Each wall is flat, endless, passes through zero and stands at right angles to its row. A trip goes straight from one point to another. Which walls does it cross, in order?
In the rows, 128 means zero.

Walls:
(1): [101 103 132]
(2): [ 98 132 132]
(3): [156 132  94]
Trips:
[138 183 159] to [188  89  98] => 2, 3
[135 114 103] to [108 100  48] => 2
[126 115  83] to [169 132 142] => 1

Walls:
(1): [ 92 102 159  70 124 111]
(2): [140 127 139 129 158 128]
(3): [136 105 187 143 158 170]
(4): [142 156 155 117 168 133]
Trips:
[ 72 158 123 162 137 117] to [107 132  91  58 150 115] => 1, 4
[ 93 159 114 227 102  85] to [124  86 131 152 112  89] => 1
[125 136 138 184  85 163] to [121 128 134 110 113 106] => 3, 1
[180 120 111  54 167  95] to [128  57 100 151  65 133] => 4, 2, 1
[195 168 114  48 141  83] to [124 120 156 102 146 146] => 3
[ 51 128 139 125 170  93] to [133 169 129 126  89  57] => 2, 4
[134 171 172 114 101 136] to [125  97 143 137 125 119] => 4, 2

Walls:
(1): [144 120 181  90 137 107 142 113  89 215 126]
(2): [111 101 140 106 147  93 119 102 127 110 139]
(3): [152 133 125 183 123 121 148 134 159 123 140]
(4): [108 132 182  78 142 162 155 190  98 193 131]
Trips:
[111 160 125 138 134 130  84 189 127 128  94] to [108 138 200 107 127 159 127 122  91 129 172] => 1, 2
[144  94 134 133 125 187 139 134  57 143  83] to [132 203 106 138 105 177 125  47 118 131 156] => 4, 1, 3
[176 121  96 142 116 148 128  65 158 147 141] to [ 65  94  90 177 122 162 148  91 135  80 143] => 2
[106 163 217 116 150 170 112  93 100  99 100] to [114 166  56 116  63 175  89 139  97 155 228] => 2, 1
[116 161 150  51 133 104  89  67 110 118 117] to [126 138 152 135  93 113 171 161 146 153 116] => 4, 2, 3

Walls:
(1): [142 124 119 164 109 131 153 117 114 102 118 167 188 142 131  91 128 157]
(2): [129 119 154 107 113 153 111 130 124 128 101 109 148 142 151  69  54 102]
(3): [140 116 128 163 130 128 106 132  80 146 163 136 148 112 121  87 123 175]
(4): [114  88 148 169 120 124 131  74 128  72 132 135 139 156 126 121 140 108]
(5): [104  95 161 127 139  91  92 115 150 133 138  72 138 119  84 129 141 125]
Trips:
[132 118 145 136 104 154  96 166 140 151 134 160  88 105  93 141 119 106] to [114 145 100  81 145 105 125  67 153 135 171 169 134 101 118 150 157 151] => none
[141 176 130  89 148 122 127 133 127 114 139 150 145  94 116 155 141 101] to [ 94 137 128 145 136 110 112 112 121 146 144 123  82 138 186 122  82 169] => 3, 2
[142 151 168 143 172 128 121 116  98 114 120  95 134 154 125   7 123 163] to [193 134 147  59  84 111  87  96 152 150 115 118 143 101 128 130 148 114] => 4, 1, 3
[139 185 158  98 112 159  78 133 184 169  67 122 154 135 136 146 144 119] to [149 150 151 164 161 137  89 125  90 102 112 108 119  99 154 134 147 146] => 3, 2, 4
[137 145 125 112 103 137 142  90 124 132 115  64 142 152 127 152 120 127] to [128 102 124 137 126 132 123 113 155 155 128 151  88 110 125 124  78 140] => 4, 5, 3
[144 190 149 105 140 116 127 109 131 134 124 135 128 118 118 148 123 130] to [186 120 120  93 140 146 147  78 178 130  85  75 104 151 155 103 104 154] => 2
[101 154  68 124 129 130 192 121 214 121 133 110 100 133 138 155 145 138] to [113 165 127 108 127 100 106 126 161 146 118 126 112 143 174 122 125 126] => 2

Walls:
(1): [117  56 135 117 129 151 126 194 145 124 158 168 211  89 104 114 123 149
  73 199 115 126 153  82]
(2): [ 90 122 122 141 102 134  72 125 110 130 114 123 110 141  29 111 136 109
 159 123 121 128  98 165]
(3): [134 121 145  97 109 111 100 143 156 116 192  91 122 115  88 131 150  53
 124  89 111 164  91 147]
(4): [ 75  94 140 142 232  70  86  97 150 149 158 138 177 159 187 168 134 171
 159 125 145 180 102 123]
Trips:
[ 94 159 107 179 163  92  81 127  79 115 178 150  94 201  99 125 141  94
 202 182 126 119 142 161] to [127 121 176 186 135  96 168 164 108 158 103 157 128  93 152 168 194 159
  87  87 138 154 183 129] => 3, 2, 1
[ 90 118 166 129  85 140 100 153 104 152  26 100 122 129 168 155 147 128
 142 143 158 103 132 120] to [221 130 159 139 139 176 161 133 179 194 164 153 116 115 111  86 148 181
 138 150  78 115 120 173] => 2, 1
[153 104 131 185 130 112 149 188  58 150  54 129  79  57 101  78 151 149
 133 154 130  70 103 155] to [ 77 152  88  66 200  90 210  85 139 186 130 180  89 108 102 143  76 138
 108  89 112  34 145 138] => 1, 2, 4
[102 150 173 161 107  92 133 156 166  81 107 108 138 143 140  93 153 156
  88 185 169 154  95  72] to [150  76 124 142 155 154  97 145  86  64 155 118 202 158 136 123 104 123
 116 141 140 142  82 153] => 3, 2
[173 156 175 160 162 138 187 150 165 128 139  79  27 164  81  63 160 165
  93  87 119  85 180 142] to [102 127  78 102 123  83  95  66 113 161 147 132 171 151 103  91 136  78
 101  96 155 103 142  37] => 3, 2, 4, 1
[188 126 115 122  81 126 100 137 126 188 141 100  71 146 135 106 149 149
 160 161 128 112  81  93] to [ 91 125 141 112 196 148 122 125  78  78 126 130 167  88 147 154 119 148
 120 100 138 145  99 128] => 4, 3, 2, 1
